Every row gives one point. The window is the flat piece filled in between its corners: a triangle in 3 columns, a solid with four corners in 4, and so on. A path goes straight from each point to the next, and from the last back to the first. List the points from which the path goes on through the window.
In the rows, 128 means zero.

Window:
[[ 99 131  50 188]
 [ 78 170  54 166]
 [113 111 149 112]
 [172 189 153 121]]
Path:
(1): [131 160 161 159]
(2): [159 159 126  90]
(3): [138 146 107  87]
(4): [112 118 177 150]
(5): [100 159  90 186]
(6): [146 177  35 137]
(7): [119 170  47 101]
(8): [101 154 125 148]
(9): [105 139 194 154]
(10): [136 126 131  80]
(11): [143 119  80  92]
(12): [126 123 181 158]
Through the window after points: 1, 3

Window:
[[ 92  79 178 240 149 108  74 125]
 [129 173 144 103  85 137 195 108]
 [152 133 190 184  68 103  72 132]
 [159 122  86  88 212 159  73  67]
 [116 222 163  51  74 159 169 179]
 [123 123  29 108 169 124 107 106]
 [110  73  51 126 160 188  79  74]
 [185 165 159 163 115 162 126 162]]
Path:
(1): [116 181 110 131 103 159 120 124]
(2): [136 119 139  94 120 145 116 136]
(3): [157  94 124 101 165 107 144 160]
(4): [131 201 114 149 102 181  89  99]
(5): [135 210  71 147 202 149 118  67]
(6): [127  58  68  60 134 165 118 133]
(7): [117  70 167 155 131 131 110 149]
(8): [126 153  90 187 148 160  79  81]
(9): [125 118 128 187 136 146  73  88]
(10): [135  71 125 186 148 126  88 120]
(11): [144  75 123 131 129 147 119 134]
(12): [116 144 103 168 148 168  83  91]
(13): [135 170  96 152 160 152 103  92]
(14): [146 104 109 114 132 126 108 139]
(15): [141  90 141  94 129 111 124 146]
(16): [148 192 143 142 147 145  96 108]
Through the window after points: 1, 3, 7, 11, 13

Window, 11 rows:
[[ 60 111  99 182  99 187  77 134 193  87 133]
 [116  81 127  49 112  99 205 196  77  94 128]
 [ 85  78 170 157 104 157  81 159 197 168 144]
 [138  91 129 102 131 151 209 134  78 144  97]
 [104 102 195 131 105 147 101  73 178 106 154]
 [138 104 130 135 153 169  29 116 180 110 147]
 [122 179  58  88  75  98 125 159  89 138 126]
 [181 104  43 120  77  81 144 129 132 110 118]
 [123 157 110 120 134 144 116 136 223 123 148]
 [ 77  60  87  48 120  99 190 126  99 139  73]
 [ 85 131 137 193 162 111  76 130 178 123 176]]
Path:
(1): [122  88  75 100  97 152 157 102 137 121 214]
(2): [ 96  91  55 121 110 152 139 165 132 162 191]
(3): [130 124 130 119 113 102 122 144 160 100  76]
(4): [122 125 139 107 112 101 157 162 153 105  36]
(5): [ 89  86  93  88 108 128 138 138 114 143 159]
(6): [ 96  80  90 107 114 139 126 145 150 147 203]
(7): [115 122 125 137 128 130 102 147 155 105  73]
(8): [128 149 100 142 125  98  79 185 138 128  46]
Through the window after points: 4

Window, 14 rows:
[[182 105 112 117 109 194  99 113  98 179 155  44 162 150]
 [187 122  92 182  45 190 159 101 147 176 139 116 111 192]
 [130 173 139  97 179 122  48  96 186 105 105  15 141 130]
 [156 153 136 188 111 177 145 120 137 180 122 165 116  87]
 [ 19 132 147  99 174  75 158 134 150 152 163 103  74 114]
 [ 87 116 179 144  93  36 108 157 140 182 137 174  73 123]
 [166 154 187  92 160  86 127 117 160  95 149   7 156 126]
 [120 103 130 110 111  48 159 120  94 138 103 208  96 150]
 [151 102 112 159  65 166 112  75 134 117 137  46 194 127]
 [ 80  64 168  94 159 115 131 157 181 117 152 136  89 130]
 [119 104 155 158 145  49 117 100 105 116 175 177  54 134]
 [141 127 115 190  89 187 132 166  97 127 126  94 136 169]
 [164 149  95 137  36 196 124 127 113 137 187 147 160 167]
 [218 118  48 185  80  41 127 143 120 141 143 178 111 108]]
Path:
(1): [117  96 139 187 197  66 110 105 155 206 138  91 175 157]
(2): [135 124 126 113 100 111 125 135 139 107 131 117  81 112]
(3): [157 154 114  83  83 150 111 148 122 129 130  77  50 133]
(4): [ 98  97 159 194 139 145 147  97 156 161 154 124 188 161]
(5): [134 136 113 174 125 127 117  97 148 159 151 141 155 150]
(6): [148  87 115 114  57 146 133 178  68 151 126 122  63 132]
(7): [159 113 143 118  80 117 127 144 119 126 127  97  95 118]
(8): [108 110 121 169 172 112 122  98 181 155 171 185 157 179]
(9): [109  82 100 174 132  97 123 156 136 127 176 188 190 207]
(10): [170 148 137 107  88  98 143 102 115 144 106 113  70  96]
(11): [133 132 140 112 102 146 125 132 128 119 133  91  69 116]
(12): [147 134 112 170 144  81 107 116 154 178 148 158 198 188]
Through the window after points: 9

Window:
[[ 83 126 133 118 123  83 146  79 141 119 203 112 132  43]
 [180 184 147 112  92 154 152  91 116 177  20 115  30 170]
 [145 154 138 165  87 155 120 156 156 126 124 193 140 115]
 [107 134 161  98  42 138 122 179 104 153 111 117 141 114]
 [143 134 191 140 142 127 158 172 103 185  76 167 101 136]
 [166  85  93  39 108  71 225  74 138  55 171  55  18 141]
 [131 132 125  96 133 173 161 135  98 131 188  97 184  55]
 [157 160 119 161  93 108 180 136 116 183  95  97  95 178]
 [120 181 138 133 140 130  72 152  97 152 113 171 151 157]
 [105  59 108  38 164 135 225 117 237 202 113  10  51 153]
 [117  65 136 120 120 125 153  66 117  86 157  83 156 103]
 [ 85 170 108 151 123 137 163 140 100 127  62 169 108 133]
 [128 189 179 152 136 156 164 140 134 130  73  81  46 182]
 [147 137 125 144 112 109  94 176 111 114 104 117 166  53]]
Path:
(1): [124 131 119 145 131 146 128 133 128 143 140 122 104 116]
(2): [123 130 169  75 105 116 160 120 130 111  77 138 149 132]
(3): [140 154 193  43 147 104 170 114 107  95  95 152 158 110]
(4): [102 106  86 173  83 136 134 132 150 152 170  70  39 112]
(5): [ 93  99 120 142 101 154 112 162 107 129 154 139  54  43]
(6): [162 186 155 116 116 108 167  87 151 149  87 127 153 175]
(7): [124 156 149 106 101 115 172 109 137 122 123 110 116 131]
(8): [106 117 126 145 135 132 123 133 110 137 130 116  95  94]
(9): [ 93  83  93 133 134 126  83 168 165 131 174 118  34 104]
(10): [148 152 144  80 115 110 212  95  99 123 101  79 125 136]
(11): [140 167 147  71 145  99 194 127 138 102 130 144 150 115]
(12): [127 100 112 154 100 187 111 147  88 168 151  68 128  71]
Through the window after points: 5, 7, 11
